Each point is reached from the start by the listed moves, each made once or not at all, plus a little noise. Is the number of moves made odd or even? Then give how often each move was made.

Moves:
(1): | 48 | -9 | -2 | -4 |
(2): |   5 |  23 | -21 |   4 |
(3): |   1 |  40 |  28 | -13 |
Start: |  34 |  -2 |  20 | -13 |
Points:
|  87 |  55 |  31 | -27 | -> odd (1, 1, 1)
|  39 |  38 |  45 | -29 | -> odd (0, 0, 1)
| 33 | 22 | -3 | -8 | -> odd (0, 1, 0)
|  79 |  30 |  41 | -30 | -> even (1, 0, 1)

Moves:
(1): |  49 |   2 |  23 | -17 | -20 |  -8 |  -5 |  -6 | -14 |
(2): |   5 |  31 |   7 |   7 |  15 |   0 |  -4 | -18 | -12 |
(3): | -10 |  -1 |  29 | -21 |   6 |  14 | -11 |   2 |   4 |
(4): |   1 |  -7 |  18 |  38 |  -5 |  10 |   6 |  -3 | -18 |
(5): |  19 | -35 |   4 |  -1 |  60 |  -4 | -15 |   2 |   6 |
(6): |  15 |   1 | -17 |   1 |   1 |  52 |  -4 |   3 | -15 |
(7): |  5 | -2 |  5 | -4 |  9 |  8 | 41 | -8 | -1 |
(8): | 10 | 18 |  9 |  9 |  4 | -5 | 28 | 69 | 16 |
(9): |  12 |   5 |   4 |   9 |  -9 |  13 | -11 | -17 |  40 |
Start: | -12 |   8 |  18 |  -6 |   8 |   8 |   6 |  26 |  19 |
Points:
|  78 | -19 |  78 |  18 |  58 |  11 |  56 |  81 |   9 | -> odd (1, 0, 0, 1, 1, 0, 1, 1, 0)
|  13 | -16 |  83 |   8 |  83 |  31 |  54 |  81 |  21 | -> odd (0, 0, 1, 1, 1, 0, 1, 1, 0)
| -7 | 16 | 75 | 19 | 24 | 34 | 72 | 87 | 14 | -> even (0, 0, 1, 1, 0, 0, 1, 1, 0)
|  15 |   4 |  41 | -22 |  94 |  72 | -25 |  10 |   4 | -> even (0, 1, 1, 0, 1, 1, 0, 0, 0)
|  27 | -28 |  51 |  22 |  59 |  95 | -33 |  12 |  36 | -> odd (0, 0, 1, 1, 1, 1, 0, 0, 1)
|  75 |   7 |  37 | -20 |  63 |  48 | -26 |   4 | -13 | -> even (1, 1, 0, 0, 1, 1, 0, 0, 0)
| 53 | 19 | 76 | 21 | -4 | 17 | 75 | 78 |  1 | -> even (1, 0, 0, 1, 0, 0, 1, 1, 0)

Moves:
(1): |  30 |  14 |   2 |  -7 |   2 | -10 |  -2 |  -4 |   7 |  -4 | -11 |  -5 |  10 |  -7 |  12 |   1 |  10 |  -9 |
(2): |  -3 |  26 | -16 |  16 |  14 |  -7 |  13 |  10 |  -5 |   6 | -11 |  17 |   9 |   0 | -18 |  -2 |  10 | -10 |
(3): | -9 | 12 | 27 | -1 | -5 |  9 | 10 | -1 |  2 | -4 | -9 | -8 | -4 |  4 | -4 |  8 | -1 | -9 |
(4): |   5 |  -2 | -13 |  23 |  -2 |  -4 |   3 |  -6 |   3 |  -6 |  15 |   0 |  -1 |  17 |   1 |   6 |   1 | -13 |
(5): |   1 |  -6 |  16 |  -2 |  32 |  10 |  -1 |  -8 | -24 |   1 |  17 |  16 |   0 |  -3 |  13 |   9 |   6 |  -1 |
(6): |  5 | -6 | -9 |  3 | -3 | 27 | -3 | -2 |  9 | 14 | -2 | -2 | 10 | -2 |  5 |  1 |  2 |  4 |
(7): |  -5 |  -8 |  -7 |  12 |  -7 |   7 |  42 |  -5 |   3 |   2 |  20 |   5 | -17 |   7 |  21 |  -9 |   8 |  22 |
(8): |  8 |  0 |  5 | -3 | -5 | -4 | -3 | 31 | -3 |  3 |  5 |  2 | -4 |  1 | -3 |  5 |  3 | -2 |
(9): |  -7 |   4 |   8 |   3 |  11 | -12 |  -8 |   1 |  29 |  11 |  -4 |  -2 |  -1 |   4 |   0 |   0 |   7 |   6 |
(10): |   2 |  -8 |  11 |   3 |  -8 |  -4 |   3 |  -5 | -19 |  41 |  -9 |  -2 |   9 |  18 |   8 | -10 |  -4 |   5 |
(11): |   1 |  17 |   9 |  -1 |  -5 |   0 |  10 | -12 |   8 |   6 |  25 |  11 |   3 |   9 |  -9 |  -1 | -10 |  16 |
(12): |   0 |  -1 |  12 |  -2 | -18 |  -5 |  -7 |   4 |   0 | -13 | -12 |  38 | -13 |   4 |   8 |   9 |   4 |  -4 |
(13): |   1 | -18 |   9 |  16 |  -8 | -13 |   8 |  13 |  10 |  -8 |  -2 |   4 |  31 |   4 |   0 |   3 |   4 |  14 |
(14): |  -2 |   6 |  -2 | -10 |   6 |   7 |   6 |  -1 |   2 |  -9 |   3 |   8 |  -5 |  34 |   2 |   4 |  -1 |   3 |
(15): | -24 |  30 |  10 |  -6 | -14 |  -8 |  -7 |   6 |  -5 | -20 |  11 |  -2 |   5 |   1 |  34 |   7 |  -8 |   3 |
(16): |  -8 |  -4 | -14 | -10 |  -6 |   6 |   7 | -12 |  -4 |   6 |   2 |  -5 |  -3 |  -7 |  -2 |  26 |  -1 |  -6 |
(17): |   0 |   2 |  -1 | -10 | -10 |   6 | -12 |  -9 | -11 |  -3 |   0 |  -7 |   2 |   6 |   0 |  -2 |  32 |   1 |
(18): |   9 |  -3 |   0 |  19 |   5 |  -1 |  -4 |   6 |  -2 |   1 | -10 |  -5 |  -8 |   1 |  -2 |  11 |  -5 |  28 |
Start: |  15 |  -2 |   8 |   4 | -17 |  27 |   8 |   6 |   1 | -19 | -11 |  -3 |  11 |  10 |  -1 |   0 |   8 |  19 |
Points:
|  16 |  17 |  13 |  22 |   4 |  67 |  41 |  13 | -36 |  33 |   1 |  23 |  20 |  73 |   2 |  47 |  23 |  -7 | -> odd (0, 1, 1, 1, 1, 1, 0, 1, 0, 1, 0, 0, 0, 1, 0, 1, 0, 0)
|  -4 |  36 |  15 |   4 | -20 |  57 |  -1 |  -5 | -58 |   7 | -22 |  55 |  18 |  61 |  50 |  54 |  42 |  40 | -> even (0, 1, 0, 0, 1, 1, 0, 0, 0, 1, 0, 1, 0, 1, 1, 1, 1, 1)
|   7 |  23 |  -9 |  46 | -27 |  41 |  56 |  -4 |  41 |  13 |  -2 |  55 |  -8 |  25 |   5 |  34 |  21 |  76 | -> even (0, 1, 0, 0, 0, 1, 1, 0, 1, 0, 1, 1, 0, 0, 0, 1, 0, 1)
|  51 |  48 |  29 |  64 | -59 |  -3 |  17 |  45 |   4 |   3 | -12 |  52 |  62 |  56 |  36 |  29 |  15 |  50 | -> odd (1, 1, 0, 1, 0, 1, 0, 1, 0, 1, 1, 1, 1, 0, 1, 0, 0, 1)
|  22 |   4 |  23 |  15 | -30 |  69 |  -3 |   0 |  -3 | -10 | -30 | -22 |  12 |  19 |  -3 |  18 |  36 |  41 | -> even (0, 0, 1, 0, 0, 1, 0, 0, 0, 0, 0, 0, 0, 0, 0, 0, 1, 1)
|   4 |  39 |  76 |  10 | -23 |  23 |  57 | -25 |  -2 |   2 |  21 |   5 |  33 |  81 |  75 |  48 |  44 |  91 | -> odd (1, 0, 1, 0, 1, 0, 1, 0, 1, 1, 1, 0, 1, 1, 1, 1, 1, 1)
|   6 |  36 |  24 | -23 | -61 |  66 |  49 | -28 | -17 |   4 |  -3 | -19 |  19 |  63 |  77 |  25 |  42 |  34 | -> odd (1, 0, 1, 0, 0, 1, 1, 0, 0, 1, 0, 0, 0, 1, 1, 1, 1, 0)
|  11 | -19 |  30 |  36 |  -8 |  21 |  73 |   3 |   8 |  29 |  62 |  36 |  25 |  95 |  32 |  32 |  20 |  64 | -> even (0, 0, 0, 1, 1, 0, 1, 1, 1, 1, 1, 0, 1, 1, 0, 1, 0, 0)
|  27 |  38 |   8 |  19 |  16 |  51 |  13 | -26 |   6 |   2 | -13 |   2 |  35 |  21 |   8 |  46 |  73 | -18 | -> odd (1, 1, 1, 1, 1, 1, 0, 0, 1, 0, 0, 0, 0, 0, 0, 1, 1, 0)

Moves:
(1): |   7 |  -5 |  -6 |   7 |   2 |   1 |  -4 |   0 |   1 |  12 |  -4 |  -2 |  -2 |   7 |  11 |  16 |  -8 |  -7 | -16 | -10 |   5 |   6 |  -6 |  -5 |   9 |  -1 |   2 |
(2): | -19 |   2 |  -7 | -12 | -19 |  19 |  -4 |  19 |  -1 |   3 |   7 |  -5 | -16 |  -3 |   5 | -19 |  -6 |   4 |   7 |   3 |  -9 |   1 |   1 |   7 | -18 |   4 | -21 |
(3): |  -4 |  27 |  14 |  24 |  -1 |  10 |   4 |   6 |  18 |   4 |   1 |   6 | -19 |   0 |  -9 |  11 |  -9 |   3 |  27 |   7 |  11 |  13 |  -7 |  -1 |   6 |   1 |   2 |
(4): |   3 |   9 |  -9 |   6 |  -5 |   2 |  -3 |  -5 |  -2 |  13 |  -4 | -23 |   9 |  23 |  12 |   1 |  -7 |   4 |  -3 |  -4 |   4 |  -7 |  -1 |  -8 |   2 |  -4 |   5 |
(5): |   3 |   8 |   1 |  -9 |   4 |   6 |   2 |   3 |  -3 |   1 |  -6 |   3 |   0 |  -8 |   1 | -13 | -10 |  -2 |  -1 |  -2 |   7 |   9 |   6 |  -6 |   6 |  -6 |  10 |
(6): |  16 |  -1 |  13 | -12 | -18 |  11 | -12 | -10 |   5 | -14 |   7 | -16 | -12 |  11 |  11 |  14 |  -3 |   0 | -14 | -12 |  11 |  14 |   1 |  13 |   3 |  -5 |  -5 |
(7): |   5 |  -3 |  -3 |  -1 |   8 |  -6 |   6 |   2 |  15 |   1 | -17 |   5 |  -6 |  12 |  15 |  13 | -22 | -12 |   3 |  19 |   9 |  10 | -14 |  -2 |  -1 |  12 |  -5 |
(8): |  -8 |  -8 |   1 |  13 |  17 |  -1 |  10 |  -5 |   4 |  -1 |  15 |   0 | -23 |  10 |   6 |  15 |  -2 |  -8 |   4 | -10 |  22 |  -1 |   3 |   5 |  -6 |  10 |  -5 |
(9): |   4 |   4 | -10 |  -7 |   2 |   3 |  -3 |  -6 |   3 |   5 |  -7 |  -1 |  -4 |  -8 |   5 |   7 | -11 |  12 |  -8 | -11 |   2 |  -7 |  10 |  -9 |  11 |  10 |  -4 |
(10): |  -3 |   2 |  -3 |   4 |  13 |  -8 |  -4 | -11 |  15 |  13 |   6 |  10 |   6 |   0 |   4 |  -4 |   3 |  13 |  -9 |   0 |   1 | -10 |   8 |   5 |  12 |   4 |   5 |
(11): |   8 |   3 |   3 |  -2 |  -8 |  -2 |  -2 |  -4 |  -2 |  -1 |   2 |  17 |  -2 |  -2 |  -2 |   6 |  -4 | -10 |   9 |  -5 |  12 |   5 |   0 |   1 |   0 |  -4 |   4 |
(12): |  -4 |  -4 |   7 |   3 |  -9 |  10 |  34 |  -7 |   3 | -10 |  -2 |  10 |  16 |  -7 |  -1 |   4 |  -1 |   9 |  -3 |   2 |   3 |  -9 |  -4 |  -7 |  20 | -11 | -13 |
(13): |   4 |  -3 |  -8 |  -9 | -11 |   6 |   4 |  16 |  -1 |  -2 |   5 |  -9 |   1 | -13 |  15 |  -5 |   1 | -16 |   2 | -20 |  11 |  -4 |   0 |  -2 |  12 |  10 |  -4 |
(14): |   0 | -14 |  13 | -15 |   4 |  -7 |  -1 |  -9 |   0 |  -5 | -15 |  -4 |  -1 |  -1 |  -9 | -14 |  13 |  -6 |   7 |   2 |   0 | -15 |  -3 |  -2 |   1 | -10 |  -8 |
(15): | -13 |   1 |   2 |   2 |   1 |  -4 |   1 |   4 |  -5 |  -3 |  -4 |   1 | -14 |  -3 |   4 |  -8 |  -5 |  -9 |  -4 |  -2 |   4 | -12 |   2 |  -7 |  18 |  13 |   6 |
(16): |   5 |   8 |   5 |   6 |  -5 |  13 |   1 |  -1 |  -6 |  -7 | -13 |  -1 |   6 |   7 |   2 |   2 |  10 |   1 |   4 | -18 |   1 |   6 |  -3 |   8 |   6 |   0 |   2 |
(17): |   7 |   1 |  -5 |  -4 |   6 |  -2 |  -1 | -14 | -10 |   2 |  -3 |  -6 |   2 |   8 |   1 |  -2 |  12 |  -1 |  -4 |   6 |  -7 |   3 | -21 |   1 |  12 |  11 | -16 |
(18): |  -2 | -14 |   8 |  -1 |  -4 | -11 |   6 |  -1 |  -4 |   0 |   3 |  -4 |  -1 |   0 |   5 |   0 |   8 |   7 |  -1 | -11 |   1 | -11 | -13 |  -4 |  -3 |   2 |   8 |
(19): | -9 | -7 | -9 |  1 | -3 | -2 |  3 |  4 | -3 |  3 |  5 | -1 |  5 |  6 |  8 |  8 |  8 |  6 |  0 | -7 |  1 |  4 |  7 | -8 |  3 | -4 |  7 |
(20): |  11 |  -8 |  -8 |   7 |  14 |   0 | -22 |  12 |  -9 |   7 |  13 |   0 |   8 |  11 |  28 |  25 |   9 |  17 |  -6 |  12 |  12 |   2 |  -6 |  35 |   3 | -16 | -12 |
(21): |   7 | -12 | -10 |  -7 | -14 |   3 |  25 |  10 |  -4 |   1 |   7 |  -2 |  -3 |  13 |  -6 |  14 |   4 |   3 |  -8 | -10 |  10 |  -2 |  -1 |   3 |   8 |  -2 |  -4 |
(22): |   1 |  -6 |   0 |  -8 |   4 |  -4 |   1 |   0 |  11 | -12 |   4 |   5 |   0 |   7 |   2 |  12 |  -5 |  -1 |  -1 |  -5 |  11 |   2 |  -9 |   8 |   5 | -16 |   1 |
(23): |   9 |  12 |   4 | -11 |   9 |   3 |  -9 |  10 |  -2 |   0 |   8 |   7 |   3 |   1 |  16 |   3 |  -6 |   4 | -11 |   2 |   0 |  -2 |   4 |   3 |  -2 |   0 | -13 |
(24): |  14 |   5 |  -3 |   2 |  -1 |   4 |   9 |  -4 | -10 |   2 |   8 |   0 |  -9 |  -3 |   9 |  -2 |  -3 |   2 |  -1 |  -8 | -31 |   1 |   7 |  -3 |   6 |  10 |  -7 |
Start: | -21 | -19 |  13 | -13 |  14 |  -6 |  -4 |  11 | -20 |  23 |  -1 |  13 |  13 |  -1 |  -2 | -12 |   5 | -18 |  -1 | -27 |  21 |  -6 | -16 |  27 | -15 |   7 |  -7 |
Points:
| -15 | -19 | -24 | -19 | -24 |  44 |  48 |  60 | -15 |  25 |  39 |  14 |  -8 |   4 |  56 |  43 |  -7 |  20 |   7 | -65 |  43 |  -7 | -21 |  50 |  44 |  -7 | -65 | -> even (0, 1, 1, 0, 0, 0, 0, 0, 1, 0, 0, 1, 1, 0, 0, 0, 0, 0, 1, 1, 1, 1, 0, 1)
|   1 |   2 |   2 | -13 |  24 |  16 |   8 |  -8 |   4 |  38 | -13 |  16 |  50 |  29 |  51 |  27 | -20 |  15 | -46 | -72 |  49 | -26 | -18 |  17 |  49 | -11 | -21 | -> even (1, 0, 0, 1, 0, 0, 0, 0, 1, 1, 0, 1, 0, 0, 0, 1, 0, 0, 0, 0, 0, 1, 1, 0)
| -13 | -43 | -40 | -29 |   3 |  -6 |  46 |  25 | -15 |  55 |  20 |   3 | -40 |  51 |  88 |  20 | -31 | -43 | -27 | -95 |  73 | -11 | -50 |  11 |  48 |  45 | -21 | -> even (1, 1, 0, 1, 1, 0, 1, 1, 0, 1, 1, 0, 1, 0, 1, 0, 1, 1, 1, 0, 1, 1, 0, 1)
|  -6 | -42 |  11 | -52 |   7 |  12 |  13 |  21 |   5 |  30 |   2 | -14 | -18 |  83 |  83 |  38 | -19 |  -7 | -41 | -93 |  94 |  -2 | -37 |  41 |  11 | -12 | -28 | -> odd (1, 1, 0, 1, 1, 1, 1, 1, 0, 1, 0, 0, 0, 1, 0, 1, 0, 1, 1, 0, 1, 1, 1, 0)
